Each row is a point. Each copy is the shape, with its points in the same order, turned, moved and blurred by noise. Some copies are also mirrored. Which?
(in the rows, 128 means zero)

Shape (5 x 2)
[[161 116]
 [193 103]
 [ 75 137]
 [117 163]
 [ 56 151]]
Copy 1 (5 x 2)
[[142  80]
 [154  46]
 [ 92 163]
 [141 150]
 [ 86 191]]
Copy 1 is: only turned
Copy 2 (5 x 2)
[[160 141]
 [190 168]
 [ 93  91]
 [142  85]
 [ 81  68]]
Copy 2 is: mirrored
Copy 3 (5 x 2)
[[122  99]
 [127  68]
 [ 86 181]
 [133 165]
 [ 86 206]]
Copy 3 is: only turned

Shape (9 x 4)
[[102  82 190  93]
 [ 97 163 110 195]
 [ 97 119 175 116]
 [160 135  91 219]
 [102 104 154 107]
 [161  98  32 146]
 [123  76 198  97]
 [174 174 110 151]
 [137 115  87 161]]
Copy 1 (9 x 4)
[[129 200 155  67]
 [155 141 122 204]
 [126 192 141 105]
 [168  98 177 211]
 [152 179 143  90]
 [216  63 143 128]
 [123 198 174  66]
 [116  83 130 161]
 [183 113 150 153]]
Copy 1 is: mirrored
Copy 2 (9 x 4)
[[120 114 129  46]
 [129 101 181 192]
 [120  94 151  93]
 [138 179 167 220]
 [110 113 129  88]
 [ 94 190  93 202]
 [131 138 134  43]
 [173 127 118 190]
 [102 151 129 184]]
Copy 2 is: mirrored

Shape (12 x 6)
[[ 80  97  91 128 107 161]
 [115  69 207 137 105 116]
 [101 196 109 124 107 164]
 [143  96 119  52  54 104]
 [210  79 203  97  86 142]
 [129 166 142 155  92 193]
 [125 180 120 109 169 113]
 [135 145 159 154 149  94]
 [ 78 128  90 128 147  94]
 [189  85 184 127 152 153]
 [112 111 133  60 174 158]
 [146 144 165 126 168 242]]
Copy 1 (12 x 6)
[[162 109 130  84 150 152]
 [117 168 197 182 123 138]
 [150 109  69 105 108  75]
 [114  85 219  99  92  96]
 [ 96 100 203 199  46 140]
 [171 117  83 162 103 115]
 [ 64 107  78 111 142  93]
 [ 79 134 125 177 146  93]
 [ 99 116 118  85 184 121]
 [ 81 121 154 203  86 182]
 [ 72 134 130  77  93 152]
 [123 142  56 151  53 188]]
Copy 1 is: mirrored
Copy 2 (12 x 6)
[[110  56  93 166 102 103]
 [ 51  87 155  86 153 104]
 [123 106  80 174 114 192]
 [116  89  97  55  44 120]
 [113  77 128   7 151 147]
 [122  57 111 149 147 203]
 [128 161  75 156 132 149]
 [112 155 149 128 157 132]
 [112 133  98 170  96  89]
 [130  86 126  57 194 119]
 [102 107  31 105 146 106]
 [116  56  52 129 225 171]]
Copy 2 is: only turned
Copy 3 (12 x 6)
[[122 135 174 114  79 164]
 [187 187 195 144 144  77]
 [115 151 102  89 142 186]
 [245 114 155 122 108 165]
 [236 160 159 204 179 121]
 [118 189 116 144 144 189]
 [123  99 101  87 169 120]
 [142 147 111 122 152  81]
 [124 104 133  78  94 107]
 [161 135 156 201 183 100]
 [140  78 188 114 174 138]
 [ 81 144 163 175 208 180]]
Copy 3 is: only turned
Copy 4 (12 x 6)
[[120 150  92 114  74 153]
 [134 141 199 155 138 200]
 [148 110  53 106 147 140]
 [201 177 169  80 110 114]
 [154 203 208 149 196 139]
 [141 153  65 149 168 154]
 [110  73 114  98 160 103]
 [116  82 150 156 156 132]
 [113  77 122 105  77 124]
 [ 87 169 180 153 188 142]
 [ 81 142 145  53 144 140]
 [ 61 174  82 117 213 166]]
Copy 4 is: mirrored

Shape (14 x 8)
[[ 78 141 177 132 113 147 203 159]
 [139  91 129  83 139 100 135  78]
 [166  67 204  92 135 169  98 117]
 [188 138  86 118  71  61 175 165]
 [147 174  88 138 119 111 160 190]
 [116 158  63 144  32  98 116 145]
 [111 121 176 152 168 158 103  27]
 [ 97  95 180 135 200 155  64  64]
 [181 147 109  61  88 128 115  90]
 [ 60 162 180 133 131 106 110  99]
 [134 188  86 101  93 121 153 164]
 [115 152 166 149 108  94 142 159]
 [ 54 170 135 113 124  84 126 171]
 [ 83  49 152 115 176 177  86  44]]
Copy 1 (14 x 8)
[[132  77 214 115 155 138 158 129]
 [166 196 170 130  91 121  99  96]
 [108 219 154 177 130 186  85 170]
 [209  97 101 174  71 125 164  76]
 [179  74  96 121 133 119 149 103]
 [147  91  99  88  38  87 176 117]
 [104 229 179  91 159  72  97 160]
 [115 225 165  83 162 104  44 177]
 [176 204 117 121  86 133 180 130]
 [164 146 205  91 120  86 100 176]
 [191  98 106 100 122 138 185 114]
 [156  93 158 132 117 103 115 153]
 [190  80 172  72 101 111 112 167]
 [ 88 248 199  73 136 140  49 136]]
Copy 1 is: only turned
Copy 2 (14 x 8)
[[102 163 195 146  90 152 107 190]
 [127  80  92 137 106 119 164 143]
 [159  34 138  92 140 145  95 161]
 [197 167 167 119  96  91 223 125]
 [136 188 186 122 153  83 174 129]
 [148 206 137  78  89 127 165  73]
 [ 95  62  93 159 102 112  55 104]
 [ 79  47  72 119 142 100  49 139]
 [175 104 119 139 139 162 170  83]
 [116 164  88 145 102 131  66 154]
 [139 192 162 133 147 134 177 111]
 [154 172 150 129 108 102 109 167]
 [107 215 105 120 133 119 127 176]
 [ 51  29  76 106 101 136  79 131]]
Copy 2 is: mirrored
Copy 3 (14 x 8)
[[159  88  81  89  88  81 187 147]
 [ 92 110 133 158 147 135 155  74]
 [107  29 159 176 102 108  99 104]
 [ 54 119 145  15 134 141 176  87]
 [130 141 128  19 112 136 137 115]
 [ 42 157  95  37 160 108 126 150]
 [115 128 121 228  94 151 129 155]
 [148 127 156 235 116 122  95 140]
 [ 44 109  95 114 117 145 103  59]
 [118 166 112 159  91  62 145 143]
 [102 143  84  34 112 122 127  95]
 [113 129 144  84  85  82 157 139]
 [142 176 115  81 118  45 143 119]
 [140  94 120 249 168 133 111 140]]
Copy 3 is: mirrored

Shape (12 x 9)
[[118  99 197 155 239 143 140 118 157]
 [168 148 169 113  30  90  98 177 154]
 [103 113 128  67  77 135 109  83 114]
 [109 214 139 156  64 130 164 132 171]
 [142 142 175 162 146  77  87 145 116]
 [193 109  32 122 121 103  89 114 118]
 [119  81 149 119 117  49 140 201 157]
 [125  48 170 144  68 118  59 156 158]
 [ 79 131 107 123 116  88 107 161  78]
 [124 128 202 140 138 149 157 145  86]
 [222 107  98 149  95  75 125  50  67]
 [137 106 141 131 140  84 178 161 130]]
Copy 1 (12 x 9)
[[178 111 203 104 149  76 140  52 131]
 [ 61 134  67 144 125 143  77 160 190]
 [ 58 176 114 115 113 177 128 108  80]
 [118 210  61  78  82 110 114 109 193]
 [146  99  91 160 142 115 135  92 157]
 [125 139 125 193  67 244 106  85 146]
 [115 104 128 102 178 183 144 141 203]
 [ 48  46 109 103 118 153 110 117 141]
 [141 137  64 104 155 206 142  97 122]
 [167 137 120  98 143  98 112 141 103]
 [135 137 120 231  38 181 153 154 110]
 [157 138 146 112 140 163 143 140 177]]
Copy 1 is: mirrored
Copy 2 (12 x 9)
[[111 129 164  85 116 113 213 168 236]
 [146  90 108 171 165 155  61 217 111]
 [184  97 148 138 114 107 137 108  94]
 [ 86 144 128 170 202 175 144 161  87]
 [161  84 133  94 181 161 129 179 191]
 [187  91  15 135 148 129 124  80 171]
 [ 84  42  99  89 116 143 106 179 156]
 [184  49  97 130  86 155 142 223 129]
 [153  92 131  69 129 190 110 107 122]
 [135  96 201 140 126 171 146 143 191]
 [210  38  79 175 211 111 141  76 186]
 [ 82  67 122 117 140 139 137 128 185]]
Copy 2 is: mirrored
Copy 3 (12 x 9)
[[135  68  58 124 180 120 130 179 137]
 [171 239 168 126 159 161  85  92  80]
 [167 162 167 144  91  94 162  75 127]
 [129 249 148 116 106 167 137 180 144]
 [116 164 114 185 189 134  90 130 114]
 [152 127 183 202 130 213 127  52 173]
 [192 146 123 175 124 167  59 140  57]
 [215 158 160 136 165  96  43  93 129]
 [109 150 166 201  90 123  88 124 104]
 [114 130 157 120 168 105 138 172  87]
 [169 152 207 236 200 173 196  84 149]
 [165 128 138 167 134 176 119 166  79]]
Copy 3 is: only turned

Shape (16 x 12)
[[ 55 193 110 159 134  75 100  98 146 131 132 158]
 [167  55 126 133  88 129 113 135  63 162 159 134]
 [ 44 131  85  57  95 117 117 127  81 134  93 103]
 [ 87 110 153 172 198 135 185 100 122  68  92 108]
 [166 155  63 133 161 144 144 104 112 189  83  79]
 [ 95 156  30  91  64  36 153 137 189 116 126 132]
 [110 119 125 131 108 211 135 177  98 164 111 163]
 [124  97  54 219 104 159  90 168 148 166  60 101]
 [209 160 107  68 166  60  94 159 120 124 145 145]
 [100 158  92 151 121  62 136 160  96 124 152 118]
 [102 120 180 119 176 125 189  93 112 116  95  86]
 [121  43 157 148 138 128 159 142  97 165  79 117]
 [ 71 114 127 138 166 102  59 116 112 120 155 120]
 [142 162  96 206  47  49  76 176 173 127 117 120]
 [ 84 122  94 129  65 132  93 124 120 129 139 101]
 [106 164 122 138 226 115 149 140 181 146 120  74]]
Copy 1 (16 x 12)
[[177 148 171 121 111 159 108  91 110  46  80 127]
 [130  95  83  95 183 117  43 115 161 177 126  91]
 [176 129 129 132 135 175  62  81  56 133 189 165]
 [123 173 174 193 143 115 152 158 166 102 175 119]
 [127 114  80 187 198 110  95 154  57 102  95 135]
 [175  59 187 117 204 233 100  88  60  64 120 103]
 [ 61 149 124  98 139 128  93 114  90 187 115 142]
 [ 42 136  94 113 176 104  89  94  56  63 136  57]
 [184  74  50 106 178 207 146 162 134 117  82 129]
 [160 110 141 124 123 190  67 151 112  88 115  84]
 [169 147 163 171 154  94 139 172 139 136 170 147]
 [135 159 122 120 185  84 108 136 122 170 173  72]
 [170 118 103 132  86 132 111  80 148  92 132 109]
 [117  83 136  31 167 163  82 130  97   7 103  62]
 [122  83 138 102 136 137  54  80 101  94 148 133]
 [152 106 136 187 115 116 190 170  80  88 112 104]]
Copy 1 is: mirrored
Copy 2 (16 x 12)
[[ 86  79  86 126 113 213 193 107 163 156 102 114]
 [117 155 103 146 196  90 126 137 123 111 144 198]
 [114  90 170 121 148 196 136 172  83  91  81 125]
 [206 132 118 145  59 147 158 147 197 102 128  92]
 [170  68  56 204 102 153 108 156  84 132 124 177]
 [ 54  18  70 149 165 160 119 108 133  75  53  64]
 [151 180  66 116 156 165 139 159  73 114 163 127]
 [180 101  22 183 185 122 208 189  93 151 103 114]
 [ 71  99  90 161 134 131  24 119 150 195 116 142]
 [ 64  84  94 144 119 136 154 168 159 120 121 120]
 [186 118 154 159  55 136 130 116 142  98 150 118]
 [187 142 138 186 155 109 149 140 130 102 176 126]
 [141  91 130  98 150 168 162 143 177 176 118 158]
 [ 60  78  36 157 166  88 206 112 127 182  76  86]
 [120  92  99  95 161 134 176 139 102 113  83 144]
 [181  34  81 143  60 160 117 144 151 162 160 103]]
Copy 2 is: only turned
Copy 3 (16 x 12)
[[ 49 133  87 164 140 103 123 182  98 162  85 148]
 [173 130 120 106 146  96 136  49 146 139 144 178]
 [137 157  39  93 198 142 114 165 126 108 113  97]
 [ 75 153 114 227 150 108 176 153 144  30 137 146]
 [128 179 141 154 126 160 129  97 166 102  30 103]
 [ 46 210  84  88 111 154 133 159 118 197 152  70]
 [143 113 170  94 148  93  81 141 150  71 117 154]
 [128 147 132  87  45  62 152 124 123  76  47 100]
 [ 82 128 162 169 182 145 100  49 118 195 131  68]
 [108 150 126 140 168 110 176 151 103 170 117 120]
 [119 154  95 226 173 134 141 144 189  68 126 138]
 [145 149 107 149 146  59 155  94 207  72 131 135]
 [ 82  75  71 151 167 100 150 115 107 121  99 144]
 [113 146 125 135  51  71 140 150  75 207 115  88]
 [133 131  67  99 123 132 123 144 101 126 121 138]
 [ 60 103 138 199 137 156 169 152 183  99  85  82]]
Copy 3 is: mirrored

Shape (16 x 12)
[[153  77 110 151 166 111 168 140  76 192 154 185]
 [ 83 186 122 137 147  68  84 113 155 170 144 181]
 [166 115  74 100 155 106 178 164 154 168 108  98]
 [126 144 131  90 174  56 173  76 168  80 146 115]
 [ 48  95 106  86 106 106  92  73 144 205  93 131]
 [ 79  94 105 120 142 131 192 177 184 196 108  68]
 [170 102  94 156 196 160  81  76 140  79  78 144]
 [146 170 132  90  73 163 128 102 107 175  44 118]
 [ 67 129 106  83  73  57  82 179 104 172 113 116]
 [157 112  59 199  98 123 178 175  91 188  71 146]
 [169 155 165 129  84 100 133 176 113  82  78 167]
 [ 35 159 152 151 180 139  91  84  63  83  95  76]
 [163 203 148  98 122  56  73 160 158 124  58 107]
 [153 175 124 186 129 168 111 156  69  90 159  59]
 [158  96  94  93 106 110  67  98 181 100  55  70]
 [154 101 175 137 188  65 127  52 144  87 150  94]]
Copy 1 (16 x 12)
[[218 137 186 140  81 162 115  83 135 183 110 169]
 [162 169  53 147 126 168 108  79 100 125 104  86]
 [127 105 142 164  70 123 181  79 177 147 153 141]
 [ 95 155  92  89  52 117 187 104  83 101 113 150]
 [147  87  80 131 157  93 107  20  77 180 149 105]
 [117  57 153 122 108 106 155  25 201 124 121 110]
 [159  88  68  84 108 147 136 195 123 170 179 171]
 [119 144  97 168 150  34 126 119 159 221 137 119]
 [124 122 153 195 147 114 124  64  82 145 147  36]
 [195  96 170 201  77 100  73 116 201 155 147 139]
 [ 84 161 157 173 122 115 102 194 131 152 105 120]
 [168 116  96  18 109  81 124 155  94 165 124  29]
 [ 71 136  67 203 109 129 166 164 124 160 112  63]
 [206 135 156 107 134  85 183 206 170 116 123  74]
 [ 87  50  76 160 136  89 176 149  93 151 185 134]
 [139 105  93  77  76 122 194 149  56 126  73 161]]
Copy 1 is: only turned
Copy 2 (16 x 12)
[[110 166  86 105  90 109 147 173 124  51  81 161]
 [ 96 202 158 131 117 117 105  87  99 142 108  73]
 [145 118  97 191 172  85 164 137  83 119  82 162]
 [125  47 118 131 106  76 103  73 117 163  89  95]
 [108 207 130 183  73  19 132 142 127 159 171 114]
 [158 118 134 230 186  45 159 144 135  91 126 121]
 [ 40  92 113 156  88 172 158 132 139 185 140 168]
 [183 175  74 173 112 106 145 129  57 167 196 159]
 [121 198 151 165 156  48  59 177  67 147 137 122]
 [130 152 121 222 126 143 127 166  56  43 130 199]
 [176 118  97 154 127 162  34 139  93 145 132 164]
 [ 66  89 127 103 116  98 114 139 110 142 241  64]
 [125 148  93 162 183 126  53  89  66 206 130 142]
 [132  87 167  78 178 161 133 155  74 115 199 174]
 [ 97 105 120 199 112  73 105 118 114 220 165 188]
 [ 90  72 106  88 112  74  93  55 158 151 129 145]]
Copy 2 is: mirrored
Copy 3 (16 x 12)
[[145 189 146 125  99  45 131  92 102 178 207 172]
 [173 105  59  76 166  74 125 132 146 156 160 106]
 [134 152 200 134 139  50 142 117  73 134 135  80]
 [164  61 138 124  78  65 185 117 135 164  90  96]
 [203 184  69 146 131 104  85 176  99 175 113  82]
 [139 191 184 128 154  39 128 193  79 114  84 116]
 [ 81  79 153 147  94 157  81 116 116 199 149 116]
 [168 186 131 147 174 195 150  97  84 134 120  95]
 [179 172  52 104 125  79 127 146  54  74 153  72]
 [144 164 183 167 177  88 111 119  47 103 213 170]
 [136 108 127  75 119 159 189  96  43 108 165 138]
 [ 99 132  60 166  72 160 130 165 194  93 113 134]
 [111  87  92  97 174 137 194 121  69 116 144  32]
 [ 53 132 117 136 120 120 123  50 129  54 113 158]
 [113  93 123 163 114 145  99 131  31 157  83  41]
 [ 97  72  91 154  69  69 181 107 121 204  91 132]]
Copy 3 is: only turned
Copy 4 (16 x 12)
[[ 69 145  76  86 184 129 180 133 135 123 194  83]
 [ 92  83 190  43 116 127 142  96 144 125 113  91]
 [110 126 101 126 178  82 161 107  38 130 127 114]
 [111  70  92 130  62 154 123 133  79 125 104  87]
 [136 171 196  97 104 145 128  29  99  89 158  65]
 [141 151 130 106 176 134 154  72  22  94 142 181]
 [159 118 160 158 104 103 136 187 113 188 201  68]
 [137 169 142  92 123  15  71  77 109  95 180 110]
 [ 90 187 165 112 162 108 120  21 135 123  66 113]
 [ 65 212 122  92 159  58 192 126  95 144 179 159]
 [118 178  95  96 137  70  89 162 151 153  87 140]
 [107  90 186 156  86 165  47  72 157 186 186 166]
 [ 97 115 175 105 137  42  59 136  89 144  51  98]
 [101  96 135 196 160  82 124 140 174 134 157 197]
 [169 173 191 182  98  78 100 140  68 124 103  62]
 [ 98  86 119 160  89 189  88 189  94  94 140  69]]
Copy 4 is: only turned
